Rows are points. Two turns around zero, p and q, are shown by what they do to some points. Write where each new point lands after one turn and then the other. Backwards means that the second turn is done in reverse. Each puzzle has new turns, and all numbers are rounded.
In the rows, 128 means zero.

Turn p:
[182 140] => [108  77]
[ 60 106] => [148 197]
[146 141] => [129 106]
[103 140] => [152 142]
[148 112] => [104 120]
Turn q:
[140 133] => [119 119]
[116 108] => [132 151]
[151 120] => [104 127]
[164 183] => [114  64]
[69 96] => [171 179]
Where do these land?
p, then q: [166 112] => [152 161]
q, then p backwards: [162 157] => [172 133]
q, then p: [102 149] => [102 107]
q, then p backwards: [81 95] => [ 71 128]

Turn p:
[121 156 130 156] => [121 166 117 132]
[162 149  64 142] => [ 66 140 162 155]
[143 110 124 149] => [130 137 157 118]
[179 115 150  88] => [161  90 154 169]
[ 84 157 154 157] => [138 171  83 109]
[ 67 123 114 137] => [107 132  92  80]
[138  86 160  67] => [173  60 130 130]
Turn q:
[104 104 129 164] => [146 135 167 104]
[157 172 137  68] => [113 121  60 168]
[ 97 115 157 189] => [163 167 166  89]
[ 65 106 142 143] => [188 124 163 120]
[145 134  99 149] => [101 119 130 100]
[161 113 133 102] => [ 99 131 126 162]
[168 152  99  81] => [ 85  98  84 152]
Where do these land?
p, then q backwards: [107 122  63  97] => [171 129  67 121]
q, then p: [137 150  39 101] => [120  70 144  53]
q, then p backwards: [117 164 167 136] => [104 148 168 149]
p, then q: [120 104 165 152] => [ 97 135  97 153]
q, then p backwards: [146 105 167 107] => [162 167 131 140]
q, then p: [115 134 128 127] => [128 122 139 134]
q, then p: [155 118 167 177] => [130 145  74 167]

Turn p:
[129 188 157  92 143 146 130  84] => [ 65 147 124 155 110 111 156 170]
[ 90 112 101 114  97  69 134  80] => [116  57 163 111 141  86 152 112]
[ 98 186 125 134 126 161 103 103] => [101 162  97 118 117  78 157 144]
[131  46 126 160 151 148 131 154] => [194 106 100 138 144 151  74 124]
[148 102 146 111 148 126  90 170] => [113 132 101 122 131 173  87 103]
[152  94  80 128 136 119 153 201] => [172 153 161 134 169 162  94  78]
[151 134  99 159  91 109 125  86] => [151 106 144 132  89 105 171 102]
[107 172 184 146  91 158 123 112] => [116 146  99  92 106 128 176 183]
[118 174 158 177 152 120 140 124] => [129 159 144 102  84 105 114 170]
[155  71 106  59 144 123 152 165] => [123 110 147 175 190 182  99  97]
Turn q:
[187 149 173  73 123 145 167 121] => [138  89  75 171 187 130  95 126]
[ 92  95 131 129 134  64 104 120] => [143 106 163 102  96 133 153 182]
[ 92 139 142 180 165 149 154  94] => [122 144  94  96 124 112 195 102]
[ 73 113  76 162 124 121  95  78] => [121 145 162  67  84 173 164 112]
[164 114 181  94  71 139  96 160] => [ 95 118 133 209 142 150  96 167]
[127 103  78 168 156 106  87 124] => [120 168 152  66  97 127 118 150]
[114 144 139 100 169 173 156 144] => [176 149  91 155 138 113 137  99]
[168 122  98 121 104 132 188 167] => [120  97 118 140 118  84  67  91]
[135 173 134 126 105 124 105 143] => [115 136 164 147 166 130 126 123]
Where do these land?
q, then p: [142  77 104 101 106  72  87 109] => [126 142  68 103 165 190 130 117]
p, then q backwards: [128 141 162 114 166 131 175 169] => [160 129 121 112 123 118  55 137]
p, then q: [ 98 115 121 165  96 158 147 137] => [145 118 112 119 154 103  75 135]
q, then p: [126 150 167 169  84 183 123 170] => [151 127 148  81 104  57 127 169]
p, then q: [ 90 182 145 136 106 132 152 128] => [170 100 144 160 148  89 128 124]
q, then p: [135 101  75  58 163 109  91 100] => [106 170  72 166 120 189 147  92]
p, then q: [124 125 108 122 198  91 112 121] => [109 142 167 119 121 162 165 176]
p, then q: [149 159 127 163  99 154 171 140] => [112 110 114 154 178  92 110 104]
p, then q backwards: [136 175 124 130 165 115 136 146] => [137 125 103 155 121 138  92 164]
p, then q: [153  54 145 122  96 136  85  59] => [ 90 116 102  93  36 140  85 111]
